Each row is a point. Each copy is the shape, with its points in the same order, turned, moved and blurred by noise. Say if it was mirrored as well.

Shape:
[[-24  -5  -2]
 [ -1  31 -10]
 [-51  62  11]
 [ 80 -62  38]
 [100 -44 -11]
 [-18  56  14]
 [-15 -29  -9]]
Copy 1 (7 x 3):
[[-23  -7 -17]
 [  1  25 -18]
 [-25  52 -66]
 [-43 -26  97]
 [ 17 -27  95]
 [-19  55 -39]
 [-28 -32 -13]]
Copy 1 is: only turned
Copy 2, 7 rows:
[[ -9  -6  -2]
 [-47  11   7]
 [-53 -38  49]
 [ 86  56 -29]
 [ 39  86 -49]
 [-36   2  46]
 [  2  -9 -26]]
Copy 2 is: only turned

Shape, 11 rows:
[[-40  18  43   3  52  47]
 [-14   4 -41 -42 -43 -26]
 [ 13 -44 -37  38 -48   8]
 [  2  -1   4 -49  52 -24]
 [ 10  84  40 -26 -45  45]
 [  6 -24 -32 -28  52 109]
 [ 15  16 -34  71  36 -22]
 [-15 -20  -4  19 -39  -1]
 [-39 -33  -3  51 -28 -19]
 [-25 -20 -16 -34  26   6]
 [  8  96 -40 -20  33 -29]]
Copy 1:
[[ -32   30  -58  -65   47   -1]
 [  46   -9   11   -6  -40   25]
 [  67  -37   10    9   55   30]
 [ -43  -30  -26  -29  -25    0]
 [   3   74   58  -69   16   -6]
 [  -6  -43  -31 -121   53   65]
 [  36  -51  -30  -20   49  -66]
 [  42    4   -8    9   35   21]
 [  53    1  -39   32   49    4]
 [  -3  -22  -41  -33   -5   33]
 [  15  -12    6  -71  -45  -74]]
Copy 1 is: only turned
Copy 2, 11 rows:
[[  2 -67 -49  35  25  33]
 [-20  -2  59 -48  33 -10]
 [ 25  47  41  14 -13 -13]
 [ -3 -79  -2 -26  23 -45]
 [-50  17 -40   3 103  14]
 [103 -38 -29  -1  55  19]
 [  1   8 -44 -20 -62 -20]
 [-11  15  32  18   3   3]
 [-20   8  39  30 -39  15]
 [ 18 -57  24 -15  18  -3]
 [-42 -22 -55 -94  24 -13]]
Copy 2 is: only turned
Copy 3:
[[-20  -6  -5  26  65  36]
 [-34  15   9 -57 -15 -69]
 [ 32 -11  40  12 -24 -81]
 [-36 -39  33 -52  13  20]
 [ 13  98 -17 -20  25  -7]
 [ 75 -60  -9 -16  77  -5]
 [ -5 -13 104   0  40 -52]
 [-10   2  24  16 -17 -53]
 [-31 -18  37  46 -18 -67]
 [-20 -48  -9 -26  25 -22]
 [-52  38  61 -75  79 -35]]
Copy 3 is: only turned

Shape (14 x 8):
[[-20  -6  10 -58 -56  44 -16 -29]
 [-41 -59 -21 -40  56 -68   2  36]
 [-25 -34  35  -8  93 -51  15  67]
 [-68  40 -30 -29 -44  50  18 -16]
 [-24  50  13 -27 -45 -28  -2 -46]
 [-37  17  29  -4 -64  31 -15 -39]
 [-39  39 -35 -37 -35  28 -11 -77]
 [ 42  38 -44 -52   3  -2 -11  84]
 [ 14 -29 -11  28  44 -13  23   7]
 [-25  38  15 -42 -50  23  63 -39]
 [  0 -52   4 -27  65 -42  21  10]
 [-23 -13   4 -28 -44  10  39 -42]
 [-31 -38 -13   1  62 -44  -4  52]
 [-24   3 -25  -8 -75 -12  19  -1]]
Copy 1 (14 x 8):
[[ -48   45  -25   33   25   36    7  -69]
 [   6  -56  -50  -70   29  -59   16  -15]
 [  20  -48   19 -100   77  -45   38    0]
 [ -45   35  -60    6   17   66    9   11]
 [ -37  -12  -45   66   70   16   15   -3]
 [ -59   30  -16   64   18   18   38  -23]
 [ -17   -2  -64   80   27   62   -4  -35]
 [ -18   -5   22  -52   49   25  -94   11]
 [  66   -3    4  -29   24  -27   15   12]
 [ -31   65  -62   35   75   35    1  -13]
 [  32  -27  -17  -49   46  -43   30  -41]
 [  -8   48  -66   30   33   -4   21  -33]
 [   7  -46  -10  -79   20  -38   23   12]
 [ -50   32  -55   41   21  -15  -22   16]]
Copy 1 is: only turned
Copy 2:
[[-35 -35 -10  -3 -24  15 -64  12]
 [ -9 -24  23  66  72 -81  18  62]
 [ 31  23  27  50 121 -64   5  47]
 [-11 -72  31  32 -10  -3 -91 -38]
 [  9 -24  -3  79 -33  26 -60   1]
 [ 21 -29   4   9 -38  30 -75   9]
 [-18 -83   7  43 -31  45 -48 -18]
 [-35  17 -49  53  48 -71 -23 -71]
 [ 29   0  36  18  34 -25  32 -11]
 [-30  -3  58  44 -25  31 -80 -25]
 [ -7   8  35  41  67 -34  34  41]
 [-20 -14  50  29 -31   8 -45   8]
 [ 30 -17  17  47  73 -73  14  24]
 [  7 -20  23  44 -50 -42 -47 -11]]
Copy 2 is: mirrored
Copy 3:
[[ -9  -8  18   6 -80   8  -6  72]
 [ 41 -44  86 -76  49 -33   1  20]
 [ 94 -59  35 -40  67 -13 -26 -13]
 [-34   8   4 -12 -24  43  40  74]
 [ 11  63   1 -15 -32   8 -26  48]
 [-10   4 -15 -11 -61  27 -18  30]
 [-53  26   9   1 -29  -5 -10  93]
 [ 71   2   8   4  -7 -61  94  26]
 [ 11 -36  32   3  45 -43 -13 -15]
 [ -1  40  39  43 -41  45  -4  46]
 [ 45 -44  83 -19  39 -39 -30  -1]
 [-15   7  45   7 -38  26 -17  29]
 [ 45 -42  36 -58  54 -32   8  -3]
 [-18  28  42 -23 -58   2  41  -3]]
Copy 3 is: mirrored
Copy 4:
[[  5 -25 -25  40   3  58 -49 -16]
 [-13 -35  60  -8 -59 -65 -40  82]
 [-25 -24  37 -28 -66 -61  39  81]
 [-28  41 -17  11 -40  66 -73  -2]
 [  3  44 -48  13  36   2 -55  13]
 [ -4  19 -45  24  -8  31 -22 -46]
 [-33  36 -15  35  20  50 -80  -5]
 [ 41  -1  44 -69  -7  57 -10  68]
 [-53  -7  41 -41  -8 -38  -4   2]
 [-50   5 -75 -11  -4  45 -62   0]
 [-41 -42  40 -11 -22 -57 -10  51]
 [-31 -19 -44   4 -11  20 -66 -14]
 [ -4 -10  66 -24 -59 -54  -3  44]
 [ 12  13 -32 -36 -18  13 -77 -18]]
Copy 4 is: mirrored

Shape (14 x 9):
[[  7  50 -30  30 -33  37 -12 -29 -37]
 [-20   2  26  55 -40  33  25 -42  -9]
 [-21 -68  21  -9 -21  -7  44  24  23]
 [ -7  47 -31  19  30   2 -29  35  -2]
 [-45 -48  -8  38   9 -69 -11  22 -23]
 [-10  13 -44  57 -60  39  24  38 -55]
 [ 15 -66 -19 -22 -41  41  -9  30  38]
 [-44 -29  49 -55  13  23  31 -47 -36]
 [ 36  40  67  54  35  43 -51  -6 -69]
 [ 57 -67  17  23  10 -35  23 -10  39]
 [-26 -47 -30 -40  14  10 -21 -58  40]
 [ 40 -16 -35 -55 -11  26 -21 -64  13]
 [  0 -15  52   9  -4 -70 -52  34  22]
 [  4  36 -13 -40  42  12 -32  46 -34]]
Copy 1:
[[  -8   -1   14  -55  -14   -1  -43   12  -61]
 [ -11  -34   17  -25  -10  -61    9  -13  -74]
 [  -5  -58  -54    7   -3  -31   63  -53   11]
 [  28    8   30   -3  -34   25   -2   38   11]
 [  -3   29  -16   12  -66  -57   54  -20   36]
 [  -9  -30  -21  -36 -105   -4   -4   -4  -64]
 [ -11  -79  -62  -12   -2    2  -15  -30   39]
 [  54    9  -58  -31   60  -35   49  -25  -36]
 [  22    0   53 -121    1  -54   10   61   -7]
 [  -9  -61   36   -4    7  -43   36  -80   51]
 [  18    3  -44   35   54  -34  -34  -29   27]
 [   5  -15  -25  -35   55   13  -69  -50   21]
 [ -58    1   16  -12    3   -4   73    8   59]
 [  60    9  -10  -46  -13   40    9   44   19]]
Copy 1 is: only turned
Copy 2 (14 x 9):
[[ 15  54  48  24  38 -40  11 -18 -27]
 [ 60  41   5  -1  30 -21 -24  28  30]
 [ 19 -20 -23 -40 -26  45 -18 -21  48]
 [-55  19  -3  12  16   1  41   9 -19]
 [ -6 -64 -29 -27 -15  23 -11  17 -36]
 [ 60  34  54 -14   6  34  41  -8 -54]
 [  3 -12  41   4 -35  53   2 -31  76]
 [ -4  56 -57  10 -22   3 -81 -49  19]
 [-51  93  41  10  19 -11 -60  85 -23]
 [-30 -45  22 -49  48  47 -51  -2  56]
 [-20 -23 -14  66  -6 -13 -34 -55  49]
 [-30   5  48  41  24 -16 -48 -79  48]
 [-66 -38   0 -53 -32 -27 -15  33  20]
 [-88  46   6  12 -11  12  15 -28 -36]]
Copy 2 is: mirrored

Shape:
[[ 42  -9 -19   0  -9 -32  -2 -75  -7  38 -43  37]
 [  3  29   9  -5 -23 -29  24  10   3 -23 -55   6]
 [ 45  15  25 -37  43 -10 -59   8 -18  27  42 -24]
 [ 73 -13  -8  71  61  -6 -50 -23 -22 -20  61 -24]
 [ 33  31  12 -62  66  26 -33 -42  41  84  46 -11]
 [-15 -26 -18   2 -47 -10  11  -5  31  43  -8  41]
 [ 26  33 -17  58  22 -47 -15  -7 -39   7  43 -23]
 [ 48 -12 -23 -13  41  49 -24 -50  72  50 -11   2]
 [ 46 -39  19 -25   2  61  14 -40  15  59  -9  25]
 [  0  55  28  32 -28 -40  66 -21   4   9 -29  22]
 [  1 -13 -12  21   2   5  42 -40 -25  23 -32  50]
 [ 31   1 -16 -25  70  10 -41 -30  19   3  44  39]
 [ -5 -49  22 -13   9 -37  61  -3  48  64 -65  45]
 [-42  27  74  53 -10 -55  -5   6 -15 -10 -34  32]
 [ 46  -9 -31  39  73  19 -19  16 -31   9  31  25]
 [-72  21  38  27  -2 -77  32  -5 -43 -43 -19 -45]
 [-15   3  52  -2 -22 -59  48 -17  10 -26  10  18]
 [-32   4  32 -15  48  13 -41  -7  16  27  36  -8]]
Copy 1, 18 rows:
[[  12   34  -22   11   92  -43   19    1  -16  -17    9   61]
 [  16  -25    8   16   36   41  -16  -11   10  -22  -30   38]
 [   5    4    0  -75  -18  -41  -23   16   47   33   19   14]
 [  27    6  -76  -14  -54  -56   36   61    1   69  -12   10]
 [ -51   32    2  -98  -19  -72  -44    3    7   -3   31   75]
 [ -17   17   -1   -8   50    2   13   22  -24  -76    3   12]
 [  51    8  -69  -39    1   -3  -16   36  -21   42  -24   -8]
 [ -59   14   14  -32   -3  -81   19   22  -21  -20  -14   79]
 [ -27   79   22  -25    9  -52   34    2   24  -46  -12   45]
 [  33   37  -37   19   45   61  -38   10  -22  -42  -31   60]
 [  21   36  -36    8   44  -21   22  -19  -12  -59  -32   33]
 [  -4    1  -36  -20  -37  -73  -12   -3   -1   -6   35   33]
 [   0   -5    2  -13   60   -7    6   28   33 -121  -30   87]
 [   4   -2  -53   45   48   37  -62   47   35  -39  -43   -3]
 [  50   17  -44  -20  -52  -81   12   11   -6   -3  -34    5]
 [   3  -49  -84    2   45   89  -24   -7   33   -7  -46  -18]
 [   2    6  -51   19   21   73  -10   22   25  -39   20   31]
 [ -57    0  -33  -43  -26  -35  -38   16   29  -17   -4    5]]
Copy 1 is: mirrored
Copy 2 (18 x 12):
[[ 22  -2  46  38  11  -8   3 -29 -14   8  88  23]
 [ 33  -6  13 -40 -14  14 -34   8  34 -13  50 -12]
 [-13  -3 -65  25  25 -33  12 -48 -19 -65   8 -20]
 [  6 -21 -22  43  57  18  54 -66 -28  17 -41 -48]
 [-89  25 -54  56  30 -22  23 -17 -33 -66  46  27]
 [  9  56  49   2 -17 -10 -56  -8 -24 -11  25  26]
 [ 18  -8  23  32  29  27  29 -30  -8 -40  -9 -73]
 [-73   8 -29  39  16  17 -11 -23 -42  25  45  50]
 [ -2  41 -25  15  -3  -9  16   0 -65  11  48  70]
 [ 33  47  43 -20 -10  35   8  28  41 -20  66 -27]
 [ 35  13  56  -3  20  12  10  21 -22   0  42  40]
 [-51  -4 -10  10  71 -27  18 -42 -15 -21   3  23]
 [ 25  55  19  28  17 -23 -68  70   2  16  67  40]
 [ 79  31  19   3   9  39 -22  -3  84 -44   5   1]
 [  5 -14  -7   5  84  21  16 -18 -57 -13 -23 -13]
 [ 59 -25  37   3 -39   2   1  43  86 -48 -20 -43]
 [ 30  48  25 -19 -13 -32   5  18  64  -9  17 -18]
 [-30  14 -32  33  12  -6  -3 -12  11 -62 -31  32]]
Copy 2 is: only turned

Shape (16 x 12):
[[ -41    2  -37  -12   -7  -88  -86   18  -45  -15  -22  -54]
 [ -48  -44  -41  -16  -18  -39  -33   13    7   13   15   14]
 [ -29   51   20    1   76   44   40  -56   38   35   10   42]
 [ -46    8   32   20    8   25  -58  -63  -35   58   25   -4]
 [  30  -71  -21   -8  -35   -7   41  -23   29  -11  -26   62]
 [  14  -64   37  -32   23   35   39   27    8    1  -51   59]
 [ -57   21  -13  -14  -17   -5  -48   -7  -74  -48   36  -11]
 [ -15   67   48   68   26   -1   23  -42  -18   31   -3   40]
 [  53  -63  -81  -33    9    7    5   45   18    9   -8   90]
 [ -45    9  -44   -4  -54    2  -50   46  -49   19  -34  -27]
 [  21  -14  -39  -89  -80  -49  -27   53   32   -5   -8   36]
 [  30   38   26    3   54   41   19 -102   -7   32  -25   14]
 [  59  -57   17    5   16   49  -19   24   68  -22  -22   86]
 [  11   45   16   41   12   22   15  -55  -21   22   17  -34]
 [  49  -79   -5  -28   -1   24   39   72   58   -5    9   26]
 [   6  -66  -16    9  -11   72   22   29   78  -47  -61   39]]
Copy 1 (16 x 12):
[[ 45  10 -56  12  -6 -16  -2 -84  33  22  41  14]
 [ 14  48   2  -5 -40   3 -47  -3  38  36  26   6]
 [-82  56  66 -43  73  13  -5  15 -11   8 -69 -32]
 [-46 -20  52 -42  20  58 -31 -57  -8  -2  16   7]
 [ 16  51  56  23 -31 -14 -27  97 -44  50  12   4]
 [-25  48  70  21   9 -58 -59  55 -51  26  37 -55]
 [-52 -32 -53  20 -13  22 -18 -41  11  46  22  -1]
 [-61  -9  47 -52  30  16  58   7 -32 -32 -16 -34]
 [  0  62  13 -24 -33 -81 -87  89 -33  44   2  33]
 [ -5 -19 -13  20 -72 -34 -39 -63   0   1  -2   5]
 [ 49  35 -44  44 -40 -36 -91  58  20 -22   4  13]
 [-36   8  66 -24  82  25   9  10 -76  12 -46   2]
 [-55  67  80  18  12 -58 -51  84 -39  -9  49  44]
 [-30 -43  58 -13  40  17  32  -4 -13  15 -42   5]
 [ -8  32  77  33  -7 -89 -69  93  29  39  21   7]
 [-57  92  94  80 -37 -56 -32  65 -33  34   6  16]]
Copy 1 is: mirrored
Copy 2:
[[  61   13  -33   18   33  -50   55   87   20  -58  -59   26]
 [  25   17    5   -3  -15  -30   -1   11  -12  -94   -5   32]
 [ -77  -31   77  -31   33  -35  -16  -37  -22   27    9   39]
 [ -32  -89   20  -40    8  -15   26  -20   30  -27  -59   33]
 [  -9  -16   -8  -16   18    8  -70   37  -28  -75   87   10]
 [ -22  -11   18  -79  -36    2  -45   45  -61  -15   60  -18]
 [  36  -23  -22    3   23   39   20   10  -37  -46  -82   44]
 [ -50  -58    9  -13   58  -14   31  -14   -1   37   30   52]
 [  38  -19   36  -24  -37  -29  -70   36 -105  -91   78   43]
 [  16  -13  -13   31  -40    9   44   85   -7  -42  -36   46]
 [  28   27  -63   26  -51  -53  -65   49  -42  -71    2   36]
 [ -71  -95   61  -26   66  -35  -35   17  -16   27   -3    9]
 [  39  -34   23  -87  -20   -9 -104   18  -35   -1   81   44]
 [ -11  -82   37   32   44   -3    9  -14    8   16   -6    2]
 [  44   12   23  -34  -61  -11  -76   -2  -57  -34   75  -22]
 [  27   14   53  -45  -33   54  -94   50   -1  -17   83   24]]
Copy 2 is: only turned
